Each row is a point. The points of each table are mixes of a few directions, plus a little noise. Count the directions of each table, and those that both share. Where both have some left over, give the other angles between the two spaces (their principal angles), to ten degrees, smallest first.
(in the rows, 128 means zero)

First (4 x 3):
[[171 131 100]
 [ 81 125 159]
 [164 131 103]
 [ 96 126 149]]
Second:
[[154 130 111]
 [178 132  95]
 [ 89 125 154]
 [100 126 147]
 [ 68 123 168]
 [174 132  97]
 [133 128 124]]
Directions: first 1, second 1, shared 1

First:
[[ 92 114  94 125]
 [ 92 130  90 120]
 [115 113 118 130]
 [143 102 149 138]
 [187 190 177 123]
 [156 160 150 125]
 [111  86 119 136]]
Second, 7 rows:
[[137 151 132 124]
 [124 127 124 127]
 [129 139 126 125]
 [115  60 130 144]
 [170  78 183 151]
 [131 179 121 114]
 [ 90 163  80 111]]
Directions: first 2, second 2, shared 2

First:
[[120 100 139 124]
 [131 127  88 155]
 [114  78 153 118]
 [150 217 122 121]
 [125 118 139 122]]
Second (5 x 4):
[[ 99 131 102  92]
 [149 127 146 153]
 [149 126 146 153]
 [160 125 157 167]
 [ 84 132  88  74]]
Directions: first 2, second 1, shared 0; angles 90

First:
[[143 112 123 133 118 132]
 [121  89 112  84 114 120]
 [112 169 184 111 119 108]
 [156 207 106 180 122 144]
 [138 115 128 160 141 139]
 [ 97  76 114 100 154 125]]
Second:
[[163 106 121  76  60 107]
 [152 127 160 153 115 125]
 [ 99 142 102 137 166 148]
 [134  89  95 116 124 130]
 [125 191 145 180 156 165]
 [113 114 122 141 157 130]
 [111 129 153  93 119  91]]
Directions: first 4, second 4, shared 3; angles 30

First:
[[101 138 110 169 107 109 108  85]
 [139 104 101 201 116  83 117  82]
 [113 134 104 109 154  97 139 173]
 [121 122 148 140 164  87 130 168]
 [176  96 140  78 151 130 174 160]
 [137 145 113 100  92 199 115 108]
 [142 125 157 151 127 150 108 130]
 [105 145 130 127 109 137 119  98]
 [124 142 135 151 117 160  93 128]
 [126 129 143  52 144 124 176 148]]
Second:
[[160 114 147 110 122 162 133 136]
 [155 110 147 126  76  85 122 131]
 [111 136 106 112 110  99 114 171]
 [ 92 146 123 162  99  87  87 137]
 [121 123 148 137 138 180 124 106]
 [145 153 108 148 166  91 139 121]
 [ 95 166 104 147 192 173 117 135]
 [146  77 141  82 121 147 187  87]]
Directions: first 5, second 5, shared 3; angles 50, 90

First, 8 rows:
[[104 130 132 139 120 166 131 160  89]
 [123 133 136 153 120 110 137 157 100]
 [153 124 129 105 131 110 124 112 138]
 [152 121 129  93 132 129 117 110 128]
 [153 114 117 134 158  65  37  32 156]
 [ 72 138 118 150 120 203 169 161 150]
 [120 137 126 124 118 146 183 155 159]
 [148 128 137 126 125  95 126 137 105]]
Second:
[[130 111 156 160 104  94 120 122 123]
 [135 137 163  75 177 191 139 159 180]
 [105 112 144  57 125 209 150 121 158]
 [ 97 140 106 134 139  92 110 121  91]
 [153 147  84 168 127  90 122 128 105]
 [128 134 102 153 118  97 121 119 102]
 [149 115 142 149 106 123 133 125 138]]
Directions: first 4, second 4, shared 1; angles 60, 90, 90

First (10 x 11):
[[202 106 132 119 177  81  89 129 128  71 124]
 [115 126 122 108 103 140 129 137 176 133 164]
 [144 147 141 100 132 111 147 118 120 125 155]
 [156  72  92 112 132  76 112 115 118 105 104]
 [106 116 114 145 136 194 114  91 174 155 110]
 [127 125 141 131 110 117 110 149 155 128 147]
 [112 149 148 136 113 119 144 141 100 144 131]
 [116 140 151 142 115 123 127 136 119 146 130]
 [ 79 184 145 167 146 179 186  96  32 176  73]
 [120 117  96 118 116 142 123 166 160  98 142]]
Second:
[[ 90 143 142  93 136 132  86 129 106 115 107]
 [152 120 122 158 126 127 147 137 141 131 136]
 [ 98 145 150 136 147 141  63 169 109  96  93]
 [110 140 144 139 142 138  80 162 116 103 102]
 [135 113  98  50  96 103 218  27 138 187 178]
 [166 107 102 123 106 113 208  80 152 167 169]
 [155 120 125 174 129 131 138 152 141 123 131]
 [ 98 142 142 110 138 134  86 139 111 112 107]
 [151 121 124 162 127 128 141 143 140 127 133]
 [125 130 132 136 133 131 115 140 126 120 121]]
Directions: first 6, second 2, shared 1; angles 80

First:
[[107 144 133 121 117 140  74 117  80 142  91]
 [148 115 111 113 140 145 140 141 190 137 191]
 [130 126 137 142 128 111 154 127 117 114 111]
 [140 117 150 172 130  72 224 129 117  82  94]
 [138 123 118 117 133 141 128 135 161 136 163]
 [144 116 134 150 134 102 192 134 149 104 134]
 [106 144 117  95 119 168  34 120 105 165 125]
 [123 132 117 107 127 154  84 128 135 150 145]
 [114 136 149 153 119  98 144 117  70 108  65]
 [149 114 110 113 143 147 143 142 198 136 195]
 [111 141 134 125 118 132  92 118  86 136  93]]
Second, 8 rows:
[[131 127 114 108 132 153 101 133 156 147 163]
 [123 133 119 110 127 151  89 127 131 147 141]
 [123 132 125 120 126 138 106 126 123 137 128]
 [ 93 152 150 139 107 115  82 107  29 127  36]
 [165 101 122 146 147 106 224 146 206 101 186]
 [143 116 140 158 133  91 203 132 138  96 121]
 [130 127 129 131 129 125 135 129 130 125 128]
 [116 137 124 113 123 146  82 123 111 145 121]]
Directions: first 2, second 2, shared 2

First (9 x 12):
[[142  99  92 129 122 131 126 147 152 133 103 128]
 [122  92  84 112 134 161 115 124 160 109 126 135]
 [173 198 220 183 107  38 169 172  64 192 103 104]
 [117 133 125 123 125 124 123 118 124 128 130 132]
 [ 90 149 118 113 114 103 109  95 112 133 130 143]
 [130 128 122 131 121 115 127 133 128 137 117 129]
 [144  86 126 118 166 211 134 134 163  80 162 119]
 [ 89 114  93  98 133 155 103  91 142 102 146 144]
 [144 152 172 145 131 114 145 139 106 138 135 117]]
Second, 8 rows:
[[142  83 144 136 149 130 171 176 126 161 122 116]
 [126 142  88 135 128 153  44  96 167 115 148 165]
 [127 129 143 124 125 117 158 135 112 129 120 114]
 [143  84 139 137 149 134 158 172 133 159 127 122]
 [140  89 142 135 145 130 164 169 126 157 123 118]
 [100 213 103 113  89 122  56  40 126  67 136 146]
 [135 108 140 130 136 125 157 152 123 144 123 118]
 [111 177 126 116 102 114 114  83 112  94 124 125]]
Directions: first 3, second 2, shared 0; angles 40, 50

First:
[[ 99 106 140  91 101 123 135 174 162 150 130 134 155  78]
 [113 137 144 195  90 197 134  79 162 184 109 105 127 134]
 [134 123 118 104 120 108 113 138 111  89 146 144 113 135]
 [111 146 139 185 110 128 108 159  97 123 113 180 141 137]
 [140 100 124  88 120  91  87 155 101 124 128 128 124 175]
 [141 112 123  55 181  64 129 185 114 122 128 129 142 112]
 [123 155 140 165 139 151 140 125 138 153 117 136 127 101]
 [143 153 130 177 165 145 143  93 122 148 109 111 125 149]
 [148 159 118  98 141 146 141  97 145  98 169 125  66  72]
 [119  97 114 107  90 123 127 118 131  95 143 120 138 146]
 [137 117 115 143 151 128 152  87 127 121 115  92 147 166]]
Second:
[[126 128 131 113 123 134 132 130 143 136 134 123 122 106]
 [127 118 108 141 118 112 133 111 101  65 136 140 141 165]
 [121 121 123  96 111 135 142 123 153 114 149 121 119  92]
 [123 127 132 102 121 138 134 131 154 142 138 119 118  92]
 [125 127 131 113 124 134 132 130 144 138 134 123 122 107]
 [116 112 111  88  98 131 150 113 152  76 163 123 122  94]
 [125 113 100 139 111 109 138 104  98  41 143 142 144 169]
 [145 150 147 195 172 119  94 147  83 190  76 138 141 194]
 [143 157 167 163 174 139  97 162 125 249  79 122 123 135]]
Directions: first 6, second 2, shared 2

First:
[[ 84 119 171 142 169 145  88 116  97  94 103 154 158 103 108  97 115 134]
 [128 156 151 113 133  97 154 163 147 175 130  99 142 126  92 126 176 105]
 [134  94 101 131 113 158  85  98 121  91 125 151 117 116 182 125  73 156]
 [138 135 148 108 134 108 138 155 158 167 122 104 147 122 129 124 167 126]
 [157 121 146 113 153 117 177 148 178 157 119 106 150 157 157 137 197 151]
 [100 173 120 163 125 118 165 120  73 110 150 139  97 155  35 140 121  76]
 [144 139  87 107  67 113  99 139 134 161 153 108  99  99 132 137  86 104]
 [141 115 117 138 136 140 151 113 131 108 128 137 122 156 148 140 134 145]
 [ 88 138 152 162 164 143 133 108  78  84 119 158 133 139  75 118 122 118]
 [165  91  87 103  90 142  90 119 163 134 131 123 117 110 218 135  90 163]]
Second (11 x 18):
[[131 156 151 107 140  88 149 180 149 208 126  87 148 117  81 121 179 110]
 [102 167 110 156 107 122 143 114  74 104 153 142  92 139  51 140  98  76]
 [133 105 142 103 114 136  90 124 162 116 118 127 146  97 192 117 123 141]
 [122 108 113 148 141 153 111 104 101  97 121 153 121 135 137 125  94 152]
 [158 112 131 108 113 131 151 119 183 111 130 121 133 143 202 144 161 140]
 [156 117 129 104  81 135 146 102 190  78 143 127 122 137 221 151 150 116]
 [122 106 123 146 174 142 112 132  98 146 106 139 140 131 111 113 111 172]
 [122 128 109 159 153 139 145 118  87 121 127 145 114 156  89 133 112 141]
 [107 132 107 157 119 148 115  96  78  79 138 159 101 134 102 132  77 115]
 [144 117 162  90 154 104 116 178 179 206 104  89 174 100 149 107 178 155]
 [111 160 131 130 114 110 131 140 108 143 141 120 118 118  73 128 125  89]]
Directions: first 4, second 4, shared 3; angles 60

First:
[[111 134 115 147 141 131 135 115 103 107 127 149 112 149 127 123 131 118]
 [117 168 158 133 117 107 128 162 166 158 112 115 105  74 163 116 142 143]
 [ 89 147 103 170 155 131 145 102  75  86 125 173  90 171 130 114 137 107]
 [124 175 173 123 108 100 123 178 191 179 109  99 109  46 173 116 144 153]
 [181  40  93  86 126 164 114  86 100 106 159 117 201 195  61 159  94 116]
 [151  83 105 111 131 148 123 102 105 110 145 128 162 171  91 143 111 119]
 [108 159 138 145 130 116 133 141 135 133 117 135 102 108 150 117 139 130]
 [103 175 150 148 127 108 134 153 149 144 111 129  92  87 165 112 146 136]
 [163  66 101 102 129 153 119  97 104 109 150 123 177 179  81 150 105 117]
 [ 98 163 131 155 137 117 138 133 120 121 117 146  93 120 150 113 142 125]
 [166 101 141  91 107 131 113 141 162 156 135  93 167 107 116 142 117 141]]
Second:
[[133 124  80  79 183 156 154 100 165 166 164 117 186 158 105 213 138 186]
 [132 125  90  89 172 150 149 106 158 159 157 119 174 152 110 196 136 175]
 [129 127 118 118 140 134 133 122 136 136 136 126 140 134 123 146 130 140]
 [125 130 154 155  98 113 114 143 108 107 108 134  96 112 140  81 123  96]
 [129 127 118 117 140 134 134 122 136 136 136 126 140 134 123 146 130 140]
 [131 126  97  96 164 146 145 110 152 153 152 121 166 148 113 184 134 166]
 [124 131 167 168  82 105 107 151  97  96  98 137  80 103 147  58 120  80]
 [123 132 184 185  63  95  98 160  84  83  85 141  60  93 155  28 116  60]
 [126 130 148 148 105 116 117 139 113 112 113 133 104 116 138  93 124 104]
 [128 128 124 124 132 130 130 126 131 131 131 127 133 131 126 135 129 133]]
Directions: first 2, second 1, shared 0; angles 60

First:
[[127 133 119 132 126 114 141 127 128 133 105 133 137  90 131 148 103 165
  132 132]
 [160 134 102  59 172  87 128 169 118 180 120  85 116 139 150 120 189 155
  119 148]
 [139 137 105  99 146 102 139 148 123 154 102 114 127 100 140 140 136 171
  126 145]
 [150 123 128  87 150 108 111 143 119 158 142  93 127 167 133 110 172 123
  126 134]
 [116 128 143 135 125 169 116 126 129 105 165 137 102 179 115  99 167  49
  118 120]
 [ 82 137 134 213  76 171 156  86 148  63 106 195 135  56 112 162  35 130
  135 113]
 [102 124 155 178  96 179 118 100 136  78 158 159 122 157 106 111 113  59
  130 108]
 [128 128 118 135 122 107 140 124 129 136 102 133 144  86 134 154  91 179
  136 131]
 [ 95 137 128 174 104 163 147 110 138  84 118 169 117  89 121 144  90 112
  125 123]
 [161 105 154 101 137 107  87 130 116 164 168  81 151 210 122  91 164 112
  137 121]
 [143 127 118  95 146 107 124 143 120 155 122 107 130 130 138 126 149 148
  128 136]]
Second (11 x 20):
[[125 113 141 120 147  75 100 145  83 167 197 178 112 189 123 133 159 119
  111 109]
 [102 109 155 156 119 104  97 109 102 148 172 169 112 173 119 126 115 118
  129 105]
 [ 81 137 119 177 104 145 157 105 137 111  92 171  88  78 139 147  66 139
  139 127]
 [130 158 110 139 112 179 155 121 164  61  83 124 170  35 115 160 113 144
  113 142]
 [104 117 167 153 111 140  71  89 123 113 166 137 156 150  98 128 136 117
  115 108]
 [174  95 147 133 125  97 139 145 112 149 167 128 153 200 127 103 100 109
  159 112]
 [133 144 120 131 118 186 150 128 158  80 106 106 131 109 123 116 138  87
  127 139]
 [107 143 113  94 147 111  99 119 130 159  92  94 117  84 138 143 162 185
  110 145]
 [155 123  95 109 140 112 194 163 135 167  78  97  77 140 173  99  95 129
  171 148]
 [159 121 127 108 139 122 136 150 124 135 144 112 136 163 130 111 147 107
  133 129]
 [139 148 114  89 145 136 112 135 140 120 109  92 156  87 122 142 178 154
  101 144]]
Directions: first 3, second 6, shared 3
